Rows are points. Any point is a mix of the corners, with weights that add up to 1. It lies inside the corners' shape when no weight is negative. Say inside or outside, and name the corners with a negative weight.

Corners:
(1): [53 26 60]
(2): [-19  19  12]
(3): [-19 -12 -28]
(4): [  8 -34  14]
Points:
[-5 -2 13] => inside
[ -4 -13   3] => inside
[ 14 -14  20] => inside
[-5 -6 11] => inside
[12 -4 28] => outside (3)
[32 -7 29] => outside (2)
[21  9 22] => inside

Corners:
(1): [-41   4  -9 -18  37 -36]
(2): [ 27 -23 -10 -15  -6 -34]
(3): [  5  -1   4 -38  13  23]
(4): [ 24  22  23  -4 -27  28]
(5): [ 49  60  -8   7 -52  20]
(6): [14 51 10 16 11 30]
(7): [  6 -46 -13 -17 -13 -15]
Points:
[ 20  26  -1 -17 -21  19] => outside (2, 6)
[ 22   4  14  -8 -18  19] => outside (1, 5)
[11 28  4  5  5 16] => inside
[19 33  3 -2 -4 20] => inside

Corners:
(1): [  5  16  38  -8  26 -32 -15  14  -5]
(2): [-46 -42 -47   4 -47  60  26   6 -16]
(3): [-16 -36   9   9  16  44 -12   5   0]
(4): [ 10  11  20 -13  10 -20  20  43   1]
(5): [ 39  -2   9  -6 -39 -26  20   1 -11]
(6): [-13 -46  16  27  17 -19  15  22  26]
(7): [-26 -12  15  14   4  -3  46   9  22]
(8): [ 23  12  26 -12  17  -4 -33  16  30]
(9): [ 40   4 -12 -32  -4 -12 -21  -3 -12]
(10): [  0  32   5  20  27   0 -18  31  -1]
Points:
[  2   9  27  14  26 -16  -5  25   9] => outside (2, 9)
[ -6 -23  12   8  12  10  -3  13  10] => inside
[  5   1  21   4  33   6 -19  24  21] => outside (1, 2, 5)
[ 0  1 11 -5  5 -5  7 24 -1] => inside
[-10 -16  -4   6   7  20  -1  18   8] => outside (1, 5)
[  9  14   4  -9   0  -4 -11   7   0] => outside (3, 4, 6)

Corners:
(1): [-10   3  31   1  -2 -43 -28 -11  -2  19 -32 -20]
(2): [  8  17   5  12 -33  42  19 -14 -27  -3  -4  30]
(3): [ 18  -7 -45   4  21 -31  -4 -27 -27  -7 -18  17]
(4): [-21   4 -28 -14  23  12 -18 -25   9 -14 -35  -5]
(5): [ 12 -16 -18 -35 -37 -16   9 -29   1  -8  15  -8]
(6): [  6   6   3   5 -14 -27 -10  -8  48  27 -21  40]
(7): [  7  46  -4 -35  16 -32 -10  12 -27 -10  26  25]
(8): [ -5 -20  30 -24  15   7  38 -38 -34  15  26  53]
(9): [ -6  27 -11  24  -4  35 -17  19  19 -25  10 -17]
(10): [-22  46  -1  -1 -21  12  -6  22 -19  22   8 -32]
(11): [ 38  -6  26   0 -20  12  21  44  27  -3  14 -28]
(12): [-13  -1 -39 -34  -3 -23 -36  17 -21  -6  -6 -10]
(13): [  9  31  -2 -50  37  37 -60  -6  35   7  -3  44]
Points:
[  3   6  -4 -19  -2 -14  -6  -8  -3   0   5   3] => outside (2)
[-6 25 -3 -8 -7  4 -6  9 -6  7  2 -9] => inside
[ -3  15   4   0 -14   6   0  10   4   1   1 -11] => outside (3, 13)
[  8  15   4 -12  -5  -7  -3   7  -3   1   4   1] => inside
[  6  -3   0  -8   5 -18   9  -9 -19   6  -2  13] => outside (5, 9, 13)
[ -5  23   9  -8 -23 -12   1  21  -5  15  14 -18] => outside (2, 3, 4, 13)
[ -5   3 -12  -2   2   5  -6 -16 -25  -3   5   9] => outside (4, 6, 7, 11)
[ -2   9   0   0  -2  12 -11   6  -3   3  -1   7] => outside (4, 5, 7)
